Each row of a before or after table is a point. The points were changed in one or more steps. Then noise was added and the rows were shuffled. The steps act on columns, c1 being the first. Write out the steps. A step turns or swaps two columns, mirrors them in a line or flattens them onto one, adds a multiple of one to another, or multiplies or shifts one. Angles are multiples of 10 degrees, from the lower column toward the higher: turns from -170 to 170, lines from 10 to 170 but not 90. Use the fewest steps. Two steps may share a column if one is a turn and the other turns, adds or multiplies; they go together, in the order done. Otherwise the lowest column goes first.

Before (10 x 2)
-6	-44
-10	2
11	15
4	-20
-8	8
20	-17
-11	13
-6	11
6	-15
-5	3
After (10 x 2)
59	-44
-21	8
-23	11
-12	15
-11	3
-31	13
46	-17
33	-22
29	-15
-9	4
Steps: add -1.5 times c2 to c1

Before (13 x 4)
40	-9	24	12
27	-10	-31	17
0	-14	8	-32
-6	4	9	-24
5	-13	5	-7
-12	-13	14	-24
-2	-11	16	-31
0	-2	-40	-31
-15	-13	17	-31
-12	-12	23	-24
-13	-6	-14	-1
54	37	11	-28
-13	4	20	60
After (13 x 4)
28	-12	-32	-14
0	29	8	20
39	-15	24	-6
-13	-27	20	-53
-1	17	-40	25
-1	27	18	18
6	11	5	1
-11	30	15	13
-10	29	21	11
-7	13	10	23
-14	11	-14	-6
55	-42	12	55
-15	36	18	18
Steps: add 0.5 times c1 to c2; turn c2 and c4 by 150 degrees

Before (11 x 9)
-9	10	7	-18	-8	-14	-10	-1	6
16	-11	-30	3	-60	-1	21	-8	12
0	-11	12	-18	7	-4	2	-26	-28
15	-7	11	-7	5	-32	7	1	-28
-11	7	17	3	13	-12	16	3	-17
11	-7	10	-8	11	-3	-5	6	5
-6	-11	14	53	4	-13	-9	5	7
11	11	3	14	10	-10	-5	-6	11
3	-9	-10	-21	12	-18	3	-6	12
19	-12	14	-11	-14	-3	-6	-3	12
7	-4	-14	-9	5	-3	-10	6	-1
After (11 x 9)
11	11	4	-9	10	-10	10	13	7
3	-11	14	-49	-8	-13	6	22	9
-13	-13	15	11	18	-2	10	-3	8
-8	9	7	16	-8	-13	4	-8	12
5	-7	11	5	15	-32	-27	-4	-12
11	-9	-10	20	2	-18	13	-6	0
8	-10	12	28	1	-4	-28	14	-8
-61	-10	-30	1	16	-2	15	8	-19
4	-5	-14	5	7	-2	-3	-10	11
13	7	18	-3	-11	-11	-14	0	-18
10	-7	10	3	11	-2	4	-10	7
Steps: swap c1 and c5; turn c4 and c8 by 150 degrees; turn c7 and c9 by -80 degrees

Before (13 x 12)
-17	26	14	4	-4	-9	6	9	4	-2	-3	15
-4	16	-7	16	16	8	11	-2	5	-2	3	0
-4	16	-5	16	10	2	-8	1	-8	-11	-8	6
9	21	11	15	0	7	7	4	-10	-1	7	-7
-6	9	-4	24	3	7	7	6	-8	13	-8	-6
-2	15	0	28	0	7	3	5	-3	0	11	9
-8	-7	2	4	-12	7	-11	-4	9	-5	0	-6
0	-16	5	-4	-12	-11	3	1	1	-18	1	5
-5	12	3	6	10	2	-1	7	-13	2	13	6
-7	1	-7	-4	-23	-5	0	9	0	-12	6	-7
4	-10	-4	-11	-22	12	1	5	6	-8	-3	7
8	-3	-6	-7	-24	-7	-3	-8	7	2	3	4
0	21	13	2	7	-17	-4	25	17	-6	2	18
After (13 x 12)
-5	5	2	-5	-30	8	13	5	9	-9	1	-6
0	-14	0	-56	0	8	-6	6	-4	-2	11	9
-6	-21	13	-22	18	-18	1	-22	18	0	3	19
-2	-25	16	-14	-10	-9	-11	-8	5	-17	-3	15
-12	-18	-4	-30	25	2	5	4	-9	-4	-8	6
1	-12	3	-15	25	3	-1	-5	-13	-5	13	7
-2	-13	-7	-28	40	8	-14	8	5	-3	3	0
-19	17	5	7	-30	-11	0	-2	1	-1	1	5
-2	-20	10	-31	0	8	-10	2	-9	9	7	-7
14	-7	-4	-49	8	7	-9	2	-8	-6	-8	-5
3	2	-5	18	-60	-7	3	5	7	8	3	5
-7	11	-4	16	-55	12	0	-8	6	4	-4	7
-12	0	-6	1	-58	-5	1	-9	-1	-7	6	-7
Steps: swap c1 and c10; turn c2 and c7 by -170 degrees; turn c4 and c8 by 160 degrees; multiply c4 by 2; multiply c5 by 2.5
